Each row is a point. Any point is a mix of the corners, with weights that add up to 1. It lies inside the corners' shape when no weight is negative. Is each point inside? If not, which corners have a negative weight?

Corners:
(1): [ 26  -9 -17]
(2): [-23  60   5]
(3): [56  4 15]
(4): [-12  -6  18]
Points:
[  3   6 -11] -> outside (3)
[-3 -3 12] -> inside
[12 33 -1] -> outside (4)
[ 6 -3 10] -> inside
[-16  22  19] -> outside (1)

Corners:
(1): [ 42 -22  10 -10 -15  15]
(2): [ 53 -46  26  60 -12  -5]
(3): [  3  34  52 -11  46  49]
(4): [-23 -20  15 -57   9 -34]
(5): [-43 -26  -4   8 -16  42]
(6): [-53  28 -47  14  30  23]
(7): [-35   1 -35 -10 -45 -47]
Points:
[-14  -2  -9 -11   8   5] -> inside
[ 20 -17  25  18   5   6] -> inside
[-37   8 -11  -2  11   5] -> outside (1)
[-10  11   2  21  26  40] -> outside (4, 7)
[-29  16   4 -19  18  23] -> outside (2)
[-13 -10  15 -14  10  -9] -> outside (1)
[ 19 -27  10  35  -6   4] -> inside

Corners:
(1): [ 51  31 -11  -1 -25 -21  25 -30  30]
(2): [ 25  -5 -60  15  -1 -14  35  17   3]
(3): [ 24 -46 -27 -44  -3  34  33   0 -44]
(4): [-6 20 -4 16 40  9 -3 -9 25]
(5): [ 41 -46  -7  11  -7  -7 -10  10 -59]
(6): [-23 -10  22 -45  29   5  33   3 -24]
(7): [-26  17 -13  24   4  14   6  20  28]
(8): [ 39 -28  15  19  34  38  22 -19  -5]
(9): [ 12  13  29 -49  34  -7  17  45 -38]
(10): [ 15  35 -29 -13  -8  -7  27 -11 -19]
Points:
[ 24  -2 -26  22  -1  -6  14  -9   5] -> outside (3, 9)
[ 27  -8 -12  -8   9   7  22  -5  -9] -> outside (7)
[ 17  -2 -20   9   5  10  17   6  -1] -> outside (6)
[ 30 -17 -39  32  -8  10  15  -9  19] -> outside (6, 9, 10)
[ 26  15 -48  -6 -29 -14  34 -11  -9] -> outside (4, 8, 9)
[  2   1 -12 -11   3  22  24 -18   4] -> outside (2, 5, 9)

Corners:
(1): [-31  26   9  34   6  31   7  11  -4  19  52  38  16 -12]
(2): [ -5  -9  -4 -29  -7 -25   8 -21 -23 -43  -1 -25  20  14]
(3): [  4 -33  26  -2   5 -23 -19 -17 -26 -22  -7 -32  31   1]
(4): [ -8 -15 -27   2 -12  19   2 -40  12  20 -34  10  -4  12]
(5): [ 33 -11  20 -19  15 -21 -14 -38  -1 -17  13 -10  -3  42]
(6): [ 12 -12 -45  35 -32   9  17  23  26   1 -26  -3 -33  -8]
(7): [-42 -10   2  21  16  18 -10  27   6  -6  33  36  -2  -7]
(8): [ 24 -38  16 -43  20 -31   8 -19  -7  -9 -11 -24   7  20]
(9): [ 12 -21 -42  58 -22  11  24  -1  -3 -10  -7   9 -26   8]
(10): [ -4   1 -36  39   7  31   8  -7  -2  25  -8 -16 -16  18]
(11): [ 10   2 -14 -11  34 -15   6 -16 -19 -36  -5 -12  12 -15]
(12): [-36  21   1  -4  21  11 -25  45 -27   4  48  45  -3  -5]
(13): [  2  -1   6  16 -29   7  21  28  -1  12 -15 -19 -60   0]
(14): [ 18 -34  -8 -25 -10  -5 -11 -27 -10 -17  13 -43 -33   2]
(15): [  0   3 -52  53 -21 -18   6   3   9  27  -5   2   4  -9]
Points:
[ -3  -6   3   3   0  -6  -8  -4 -15  -7   5 -11   5   0] -> outside (7, 8, 9)
[  4 -24  -2 -15  -8  -7   4  -3 -11 -21  -5 -18 -20   2] -> outside (1, 5, 10, 15)
[ 10 -10 -14  15  -4  -3   5  -9  -1 -13   1 -12  -9   5] -> outside (4, 8, 12)
[ -3  -8 -11   4  -1  -4   6  -5  -9 -15   2  -5  -2   4] -> inside
[ -5  -8   3   2   4   0   0  -2  -8 -12   2   9   2   3] -> outside (10, 14, 15)
[ 11 -14 -11   8   0  -6  -3   3  -1  -5   2  -8 -19   6] -> outside (1, 2, 4)
[  0 -12 -22  15  -9   2   5 -13   1   5 -10  -1  -7   5] -> inside
[ 16 -21 -10   3 -11 -10   0 -16  -1   0 -17 -20 -10  17] -> outside (1, 7, 11)
[  0  -6  -3   8  -1  -1   3   4  -8  -5   6  -7 -12   2] -> outside (4)

Corners:
(1): [-32  14  18 -29   9  13 -12  -2  19  43  17   9   7  36  12  43  -3  17
  13 -12]
(2): [-60  -5 -16 -28 -34  -3 -26  18 -30 -12  12  12   0  37  28   3 -28 -20
  38  -8]
(3): [-25 -35 -11 -44  -9 -21  22  -5  37 -12 -15   8 -39  -4 -20  24 -15  46
  -6 -42]
(4): [ -9  14   9 -16  18  12 -10  -6  13 -18   2   0 -14  44   2 -20  10 -15
   3 -11]
(5): [ -4   5   8  -6 -26  23 -23 -19  18   7   1  22  -2 -22 -40 -21 -22  39
  -8  -6]
(6): [-24 -45   5   9   7  31  -9 -26   5 -27 -35 -30   3  -6  51 -18  18  23
 -23  -7]
(7): [-58  11   3  11 -25  10 -28  10  30 -16  -4   9 -28  -9 -28  42  -3   1
  -9 -10]
(8): [ 11 -16 -17 -37 -28   1   0 -21 -44 -21  16  30 -35 -32  49  -8 -34  36
   5  13]
(9): [  4 -39   4 -45 -22   8   3 -20   6 -43   6  28 -23  -7  11 -27  21   2
  10  15]
(10): [ -2  -6 -28   1   2 -14  26   2  -4  16  19  24   7  -7  -6  11 -10  28
 -10 -25]
(11): [ -6   2  17 -42   7 -17 -36   6 -27 -28 -32   1  21  -7 -10   2 -15  48
  35  -5]
(12): [ -5  -1  -8 -10  24  -7 -16   5  34 -28  28 -42  19 -33 -20 -22   6  23
 -15 -17]
(13): [-36   2  16 -33  12  -7 -38  21  33  45   1  19 -37  36  15  41   5  -3
  12 -32]
(14): [  7   3  33 -40 -28   4  13  35 -32  15 -31 -16 -11 -40 -31  -1 -16  -4
  -6 -25]
(15): [ 10 -28 -13  14 -22 -18   0  19 -28  -1  25  -5  22  32  23   5 -28  19
  12  -8]
(16): [-40  20  -3 -22 -19  -2 -24   9  32  18 -44 -22  -4  14  -2   7 -14  19
 -11  16]
(17): [-25  12  43 -32   6   6 -14  33  37 -12 -23   1  -1 -37 -19  20  -6   5
 -26 -29]
(18): [-51   4  44  22  -5   4   9  -5  29  37 -14  -1 -22 -25  29  27   5 -30
 -21   0]
(19): [-25 -30 -23 -21  21  40 -15 -25  47  12 -14  14 -38  27 -20  28 -27 -18
  30  17]
(20): [-16 -17  21   1 -34  -2 -19 -24 -15  16 -47 -33  33  -1  53  26 -13 -42
  -6   4]
(21): [ -2 -11 -16   1 -12   1   3  21  24 -12 -16 -35 -10   9  49  12  -1 -19
  25 -15]
Points:
[ -6  -8   1 -20  -4   2 -10  -1   8  -4  -4  -1  -7  -6   3   5  -7  17
  -2 -11] -> outside (2, 18)
[-20  -2   4 -18   6   4 -13   7  18   3  -1  -9  -8   2   0   5  -9  10
   5 -12] -> outside (7, 9, 10, 20)
[-21  -3   7 -22  -4   5 -11   1  12   1  -8   3 -11  -1   4  11  -6   8
   1 -10] -> outside (15)
[-25  -4  -3 -18   0   3 -11   2  16  -5   3   4 -10   5   2   6  -7  14
   5  -8] -> outside (14, 20)
[-16  -1  -1 -16  -4   2  -9   7   8   0  -7  -2  -4   1  -1  10 -12  12
   0 -14] -> outside (9, 18)
[-25  -9  -4 -20  -4 -13  -6   2  12   6   9  16  -9  -4 -10  31 -25  28
   4 -23] -> outside (4, 6, 9, 14, 16, 21)
[-19  -3   5 -15  -6   4 -14   0  15  -4  -6  -2  -5  -7  -6   5  -8  12
  -1  -9] -> inside
[-25  -7   1 -15  -8   6 -11  -4  10  -3 -10  -2 -12   6  13   7  -4   1
   6  -7] -> outside (15, 17)
